Each row of a before or after table is a point. The points were changed in one or more steps. Then noise was added and the rows were shuffled. The steps act on how far a point lies along the listed directions, d1 being the first. What was done? A step turns or swaps two directions, mirrors them in a line or flattens them onto one, adds a multiple of one to another, or multiplies one. Angles are multiples of 10 degrees, from the lower direction toward the higher: turns from -170 to 170, lines from 10 to 170 but not 90. Use the fewest steps. Two steps may share a direction if one is a turn and the other turns, adds or multiplies; they go together, in the order done. Otherwise the lowest direction goes first.
In the rows, 128 means zero.

Directions:
(1): [108 154  68]
(2): [ 87 172 161]
(3): [179 173 131]
Before:
[[113 135 207]
 [ 87 155 112]
 [ 27 149 197]
 [181 169 155]
 [184 163 107]
 [132 139 132]
 [100 119 104]
 [166 162 119]
 [ 88 138 149]
 [162 187 116]
 [186 140 114]]
After, 11 rows:
[[ 74  89 101]
 [120 177 118]
 [ 97  69 119]
 [112 124 121]
 [ 65  96 142]
 [161 141 105]
 [127 154  86]
 [ 83 185 163]
 [ 93  84 112]
 [100 252 115]
 [105  75 139]]
Steps: turn d1 and d2 by -50 degrees; multiply d3 by -1

Directions:
(1): [ 73  90 151 141  65 137]
(2): [155 129 186 183 143 173]
Before:
[[ 81  89 102 101  83  77]
 [125 141  83 106 124  94]
 [179 157 130 134 200 130]
 [160 168 135 104 174 101]
 [145 110 146 165 111 141]
 [ 97  58 227 212  60 193]
 [109 107 133 131 101 127]
 [ 40  61 190 146  65 145]
 [ 80  78 172 181 107 163]
 [159 126 171 162 151 169]
 [104 136 118  88  94  88]
 [101 117  91 127 109  95]
 [ 70  99 152 139 102 165]]
After, 13 rows:
[[ 54  90 144 133  86 161]
 [ 42  42 166 148  18 143]
 [189 166 103 111 212 111]
 [173 176 133 104 188 103]
 [140 126 124 119 144 134]
 [ 11  45 190 141  38 140]
 [116 134 155 123  99 118]
 [102 103 138 136  98 131]
 [129 108 124 144 103 125]
 [145 146 115 137 135 118]
 [ 91  82 149 143  81 111]
 [ 47  66 142 150  82 138]
 [114 115 123 157 110 118]]
Steps: multiply d1 by 1.3; multiply d2 by 0

Directions:
(1): [ 66  83  73  92 124 175 139 135 165]
(2): [181 155 153 124 122 190 178 142 185]
(3): [128 138 155 110  83 195  58 137  92]
(4): [ 91 127 187 116  79  87 110 119 195]
(5): [139 134 103 102  42 110 183 115  90]
(6): [127 153 143  40 157 104 133 189 114]
Before, 9 rows:
[[159 147 124 114 127 161 118 151  99]
 [ 85  92  79 106 158 189 156 138 129]
 [145 129  86 130 137 158 170 121 101]
 [ 67 111  92 108 154  64  86 126  24]
 [139 143  99  79 113 158 149 149 127]
 [ 91 137 110  90 146 139 141 129 124]
 [140 100  87 204 107 144 123  76 105]
 [119  85  94 170 155 128 108 115  64]
 [125 118  94  91 105 186 138 163  98]]
After:
[[108  74  81 161 156 142 110 118  72]
 [158 144  75 121 194 149 143 146   8]
 [117 139 146 101 117 108  79 147 103]
 [146 108 105 215  99 119 113  70  96]
 [147 166 147  90  72  72 127 133  92]
 [137 147 145  95  53  85 117 147  54]
 [107 148 114  92 122 123 154 122 105]
 [ 64  94  88  93  81 122 158 117  99]
 [122 137 136 141  95  58 126  95  79]]
Steps: multiply d5 by 2.5; turn d1 and d5 by 60 degrees; swap d2 and d4; add 0.3 times d3 to d6

Directions:
(1): [156 108 241  78 123 152 141 129 139 156 142 111]
(2): [105  70 128 128 140 174  69  61  93 152 113 177]
Before (10 x 12):
[[132 112 188 100 117 133 151 163 131 161 141  96]
 [119 118 173  96 118 124 122 137 136 120 128 129]
 [110  93 198 104 121 132 125  95 120 171 117 137]
 [ 85  80  83 139 143 202  46  20  91 143 101 198]
 [147 111 249  92 126 151 142 142 127 147 153 109]
 [118  72  95 132 131 153  49  77  77 137 112 174]
 [134 152  57 164 119  82 138 141 133  94 128 116]
 [116 102  82 148 131 132  97  73 127 133 109 138]
 [156 144 163  85 139 116 157 146 136 121 152 101]
 [ 90 126  27 173 109 120  97  92  98 107 119 144]]
After, 10 rows:
[[107 121 134 110 117 110 121 136 131 106 128 133]
 [117  68 101 128 131 157  48  72  77 143 111 171]
 [ 96 117 134 132 122 117 123 103 118 151 109 138]
 [145 157 131 103 139 104 153 152 135 114 153 101]
 [157 130 131 132 122 103 141 135 139 110 139 116]
 [124 145 140 138 125 117 141 156 122 120 141 119]
 [120  97 114 133 126 140  99  68 127 141 116 134]
 [110 104 122 134 109 145  96  85 101 130 123 137]
 [117 128 130 126 117 110 148 169 127 145 134  99]
 [ 88  73  97 133 142 209  47  20  93 146  99 202]]
Steps: flatten d1 and d2 onto the line at 100 degrees

Directions:
(1): [167 119 203  60  83 164 128 145  81 166  88 104 151 138 125 181  85  96]
(2): [159 180 113  85 170 147 133 131 138 162  75 131 132 171 203  69 188  94]
(3): [ 85 105 135  97 191  79 117 122  11 119 117 163 109 145 129 152 162 152]
(4): [115  36  82 135 112  96 149 121 141 161 147 126 155 120 208 177 142  67]
(5): [116 123  67  87 135 199 112  50  98 150 149 154 104  85  90 100 104  73]
Before, 8 rows:
[[172 220 182  86 149 154 111 152  85 110  74 135 123 177  84 103 126 177]
 [124 186 187 113 149 116 104 156  71 105  72 124 113 151  77 122 130 180]
 [140 101  91 159  93  67 152 159 158 147 167 121 165 138 186 159 142  99]
 [134  62 126 119  80 129 148 114 117 160 175 116 121  95  81 189  95  89]
 [142 225 189 103 122 148 133 183  95 114  85 123 112 162  86  99 157 159]
 [135  94  58 154  79 173 141  67 132 156 182 144 123  71 103 139  94  59]
 [ 95 126 120 139 155  93 143 123 106 106 136 181 105 129 129 125 160 151]
 [150 181 177  22 118 188 104 118  33 175  60 135 127 150 102 118 126 129]]
After, 8 rows:
[[ 96  36 120 167  69 108 134  99  41 122 199 140 125  70  56 234  66 113]
 [151 111 107 108 109  78 148 160 107 170 131 127 167 155 209 164 151  79]
 [152 145 147 132  86 153 156 134 185 135 121 139 134 119 130 124 112 115]
 [ 92  40 118 180 109  57 149 135 112 108 210 129 109  97  68 202 113 152]
 [160 242 110 121 180 160 110 121 136 100  97 152 106 167  91  41 161 176]
 [ 89 190  40 150 169 145 104  76 137 111 155 172  89 114  81  32 170 176]
 [133 248 126 117 155 156 132 156 122 110  96 141  93 159 100  43 195 147]
 [132 219 126 157 147 134 115 144 169  97  89 118 112 143  96  57 150 172]]
Steps: turn d1 and d3 by 150 degrees; turn d2 and d5 by 40 degrees; multiply d2 by 1.6
